Every row gives one point. Each copy is the shape, with its points in the same order, stretched, turned, moved and blurred by noise. Is it also mirrored, or only turned?

Shape:
[[ 17 -60]
 [ 33 -33]
 [ 40  15]
 [ -7 -62]
 [ 15   8]
 [ -4  45]
 [ -1 -54]]
Copy 1:
[[-69  14]
 [-57  -4]
 [ -3 -38]
 [-60  33]
 [  4 -14]
 [ 52 -28]
 [-54  34]]
Copy 1 is: only turned
Copy 2, 7 rows:
[[-39 -44]
 [-15 -38]
 [ 20 -11]
 [-54 -23]
 [  6   3]
 [ 24  46]
 [-47 -24]]
Copy 2 is: only turned
Copy 3 (7 x 2):
[[ 57 -29]
 [ 51   2]
 [  8  48]
 [ 42 -38]
 [-10  21]
 [-58  40]
 [ 39 -27]]
Copy 3 is: only turned

Shape (8 x 3):
[[ 41 -11  12]
 [-11 -17  26]
 [-79   8  -3]
 [-11  -3   1]
 [-13 -10  -8]
 [ 57  -7 -64]
 [ 27 -70  15]
 [ 26  10  26]]
Copy 1:
[[ 20  -2 -44]
 [-10  43  -9]
 [-58  38  39]
 [-12   9  -9]
 [-22   8  -8]
 [ 23 -78 -84]
 [ -1  25 -78]
 [ 20  17 -20]]
Copy 1 is: mirrored
Copy 2, 8 rows:
[[  -6  -57  -30]
 [  37  -22   14]
 [  43   59   61]
 [  13   -6   15]
 [   3   -5   20]
 [-100  -38  -20]
 [  -6  -97   24]
 [  22  -32  -35]]
Copy 2 is: only turned
Copy 3 (8 x 3):
[[  0  -4 -28]
 [ 21  27  10]
 [  7  33  90]
 [  2   7  27]
 [  2  -3  23]
 [-38 -76 -36]
 [ 51 -35 -53]
 [-11  30  -1]]
Copy 3 is: only turned
Copy 4, 8 rows:
[[ -3 -37  45]
 [-21  22  21]
 [-59  49 -63]
 [-24   1  -7]
 [-18   1 -11]
 [ 19 -84  -7]
 [ 34  18  61]
 [-25 -30  36]]
Copy 4 is: mirrored

Shape:
[[ 71 -43  50  -2]
 [ 21 -40 -52 -28]
 [ 29   3   7  38]
 [ 81  37  -4   6]
 [-19 -31 -19 -24]
 [ 13  -6  -3 -42]
 [ 42  43  28 -42]
 [-13 -40  10   3]
 [ 14 -39  18  56]
 [ 14 -21  26 -51]]
Copy 1 (10 x 4):
[[110  40  11  22]
 [-12   5 -46  47]
 [ 51 -43   4 -11]
 [ 67 -57 -48 -48]
 [-21  30 -13  47]
 [  6  35 -21  11]
 [ 49  18 -28 -48]
 [ 20  35  18  45]
 [ 58 -20  32  41]
 [ 34  64  -2  19]]
Copy 1 is: mirrored
Copy 2:
[[-24 -63  54  34]
 [ 17  38  58  -4]
 [-10 -32   6 -23]
 [ 49 -57  17  20]
 [-24  34  25   4]
 [  0   5  21  41]
 [ 18 -48  -5  74]
 [-48   8  22  -7]
 [-48 -25  22 -45]
 [-23  -8  28  62]]
Copy 2 is: only turned
